Every row gives one point. Each copy is the shape, with its points in the same order, turned, moved and blurred by noise. Say if it was mirrored as well.
In the rows, zero is written as 128.

Shape (7 x 2):
[[169 146]
 [120  99]
 [182  69]
 [156 163]
 [141 144]
 [122 126]
 [117 168]]
Copy 1 (7 x 2):
[[ 85 143]
 [152 139]
 [127 209]
 [ 81 119]
 [109 124]
 [134 122]
 [ 99  89]]
Copy 1 is: only turned
Copy 2, 7 rows:
[[113  88]
 [111 156]
 [ 48 127]
 [139  86]
 [132 109]
 [133 136]
 [165 112]]
Copy 2 is: only turned
Copy 3:
[[123  81]
 [166 133]
 [200  75]
 [103  96]
 [123 111]
 [139 131]
 [ 98 132]]
Copy 3 is: mirrored

Shape:
[[136 105  96]
 [125 180 167]
 [180  80 132]
 [ 68 147 117]
 [134 130 157]
 [184 107 107]
 [124 112 115]
 [ 76 143 130]]
Copy 1, 8 rows:
[[142 110 153]
 [101 178  84]
 [ 86  97 173]
 [169 133  76]
 [ 98 132 109]
 [108 128 183]
 [136 114 128]
 [151 128  75]]
Copy 1 is: only turned
Copy 2 (8 x 3):
[[110 160 103]
 [168  93 149]
 [163 184  76]
 [103 127 172]
 [167 141 135]
 [143 156  68]
 [124 157 126]
 [115 128 179]]
Copy 2 is: mirrored

Shape:
[[100 141 128 171]
 [146  88 165  74]
 [104 131 141 146]
 [ 86 134 103  89]
 [105 135  95 166]
 [158 114 125 165]
 [ 99  71 125  76]]
Copy 1 (7 x 4):
[[ 88 107 155 120]
 [207 104 106 152]
 [112  97 146 132]
 [105 115  84 170]
 [ 80 142 139 133]
 [137 151 164 113]
 [162 111 111 202]]
Copy 1 is: only turned
Copy 2:
[[117 133 178 115]
 [181  82  85  95]
 [132 115 163 115]
 [109  90 121 154]
 [ 91 140 159 115]
 [137 159 135  79]
 [122  56  93  99]]
Copy 2 is: mirrored
Copy 3, 7 rows:
[[162 137 149 168]
 [100  67 112  88]
 [144 123 136 156]
 [117 155  85 126]
 [179 146 131 147]
 [181 103 160 113]
 [123  89  64 113]]
Copy 3 is: only turned
Copy 4, 7 rows:
[[ 99 170  97  98]
 [ 99  61 158 114]
 [ 98 141 104  99]
 [157 106  91 109]
 [131 179 108 104]
 [ 93 165 157 123]
 [146  74 142  75]]
Copy 4 is: mirrored

Shape, 9 rows:
[[110 135 112 142 139 154]
 [133 138 176  32 133 150]
 [110 136 175 140 143 156]
 [138 156 169 161 112  79]
 [ 98 149 150 149 117  81]
 [185 143 140 111 137 141]
 [120 170 143 162 110 151]
 [166 119 144 121 101 144]
 [ 98  98  39 105 127 145]]
Copy 1 (9 x 6):
[[129 116 110 114 142 125]
 [170  69 150 203 148 180]
 [152 137  92 160 128 144]
 [172 173 106 107 160 195]
 [160 144 101  92 131 196]
 [162 136 160 151 182 137]
 [140 130  74 119 174 145]
 [123 143 144 150 174 158]
 [ 84  69 171  81 124 118]]
Copy 1 is: mirrored
Copy 2, 9 rows:
[[127 141 107 155 135 116]
 [156  66 144 135 211 163]
 [ 91  92 124 150 145 113]
 [ 95  98 146 103  81 148]
 [112 121 169 126  91 131]
 [137  90  81 113 144 159]
 [ 87 127 114 160 115 150]
 [109 118  98  97 153 153]
 [182 205 111 138 161 106]]
Copy 2 is: only turned

Shape, 14 rows:
[[104 124  97 120 151 120 128 132]
 [120  86 115  92 111 134  80 157]
 [157  87 152 139 169  91 134 175]
 [187 188 149 126 160 156 163 142]
 [108  94 142 108 142 167 122 128]
 [143 113  94 112 117 152 104 155]
 [ 91 113 115 110 126 139 126 165]
 [130 108 113 125 109 129 129 135]
 [142 110 109  94  64 118 144 129]
 [184 181 121 120 106  93 163  68]
 [105 141 167  91 149 152 118 187]
 [151 171  91 137  89 144 206  87]
 [188 210 141 161 117  90 168 126]
 [152 107 185 189 158 105  90 162]]
Copy 1:
[[143 115 102 160 134  74 109 134]
 [162 138  73 125 111  89 111 185]
 [146 134 125 117 142 130  50 130]
 [ 99 175 162 141  58 106  98  82]
 [174 142  82 121 106  94 128 106]
 [157 149 112 139  98  73 116 164]
 [140 150  67 161 138  99 115 141]
 [160 143 123 134 117 107 118 140]
 [174 153 123 155 102 140 147 172]
 [131 101 211 162  68 150 139 133]
 [102 145  57 122  98 117 102 110]
 [148 162 193 203  98 122 174 113]
 [ 74 133 205 143  86 148 117 116]
 [130 129 143  39 155 112  72 111]]
Copy 1 is: mirrored
Copy 2, 14 rows:
[[137  80 120 130 156 128 137 138]
 [152 109 126  82 137  88 101  89]
 [181  87 115 141  64 134 132 136]
 [111 171  82 176 113 146 159 150]
 [122 119 114  97 131 117  83 149]
 [144 137 129 111 142  85 127 115]
 [128  94 134 137 144 103  94 123]
 [135 124 144 114 139 123 128 124]
 [152 160 155 118 163 145 126  82]
 [119 158 117 136 146 204 196 102]
 [118 120  80 159 112 112  65 113]
 [114 157 164 152 194 179 176 150]
 [101 150 125 185  99 189 199 113]
 [120 100 128 110  24 116 132 131]]
Copy 2 is: only turned

Shape (13 x 9):
[[102 106  99 151 141  86 145 144 102]
 [119 140 100  75 165  98 121 110 158]
 [156 105  85 154 104 234 147  99 118]
 [126 106 112 158 151  74 114  99 165]
 [127 103 124 153 154  94  82 117 161]
 [109 166 113 149 115  77 128 100 131]
 [104 144 112 159 108 100 109 151 102]
 [121 100 159 149 114  77 144 150 110]
 [169 125  85 156 125 144 124 156 110]
 [111 168 184 153 198  91 141 128 104]
 [112 168 193 150 109 121 145 131 147]
 [155 103  87 132 123  79 142 109  97]
 [111 120 133  77 131 176  60 100 109]]
Copy 1 (13 x 9):
[[142 155 154  95 146 138 165  79 102]
 [147  81 128 150 138  90 130  65 128]
 [115 123 127  84  81 193  46 135 128]
 [146 143 166 106 195 107 107  80 122]
 [121 137 143  96 180  82 107  96 139]
 [135 112 153 137 179 127 122 117  70]
 [107 162 126 110 141 122 149 117  79]
 [155 189 145 129 162 131 166 125 106]
 [ 84 151 157 122 105 157 111 101 136]
 [146  92 164 115 191 128 203 142 144]
 [133 129  93 136 193 151 146 170 111]
 [154 164 189 142 121 134 124  84 106]
 [138  88  99  87  80  77 102 134 132]]
Copy 1 is: only turned
Copy 2, 13 rows:
[[ 60 149 127  77 128  91 143  90 129]
 [ 91  84 129  84 105 153 127  80 160]
 [ 90 100  83 196 198  98 201 118 112]
 [104  97 109  76 150  98  88  69 145]
 [102  88  97  72 143  89  90 103 130]
 [139 154 113  89 131 112 120  63 131]
 [111 162 105  81 124  89 145 112 104]
 [103 154 174  84 136  67 120 120 138]
 [ 61 124 103 114 175 112 140 132  88]
 [ 97 185 105 108 109 122  76 123 197]
 [163 161 143 106 150 104 128 142 177]
 [ 70 131 151 121 134 110 124  65 104]
 [121  57  83 150  78 109 159 130 130]]
Copy 2 is: only turned
Copy 3 (13 x 9):
[[131 173 157  95 117 136 120 144 174]
 [182 155 163 168 145 135 145 110 132]
 [ 67 104 142 139  80  43 109 117  93]
 [194 175 116 116 106 106 123 144 154]
 [189 169 119 115 143  93 122 158 139]
 [160 161 110 125 126 143  89  94 168]
 [123 167 132  93 156 129  84 122 158]
 [128 164 106  77 130 161 135 159 148]
 [100 165 154 125 116 105  76 152 108]
 [124 170  88 173 161 157 136 170 198]
 [111 169  51 131 155 144 137 111 138]
 [155 140 160 108  86 152  95 146 141]
 [141  72 148 139 192  84 132 127 114]]
Copy 3 is: only turned
Copy 4 (13 x 9):
[[128 150 117  94 120 133 171 187 102]
 [130  65 138 140 137 161 166 153 125]
 [ 97 137  60 120 100 129  31 135 121]
 [120 130  89 121 116 156 203 137 143]
 [126 141 112 116 126 152 188 109 140]
 [131 143 131 145  90 148 173 181 162]
 [131 174 149 110  91 136 148 169 133]
 [145 145 125  96  81  90 183 155 102]
 [ 86 149 117 109  82 153 112 144  94]
 [145 159 137 192 122  99 197 156  86]
 [184 143 130 169  59 101 153 133 129]
 [ 78 116 107  92  99 117 169 179 125]
 [134 104 159 120 160 113  90 107 156]]
Copy 4 is: only turned
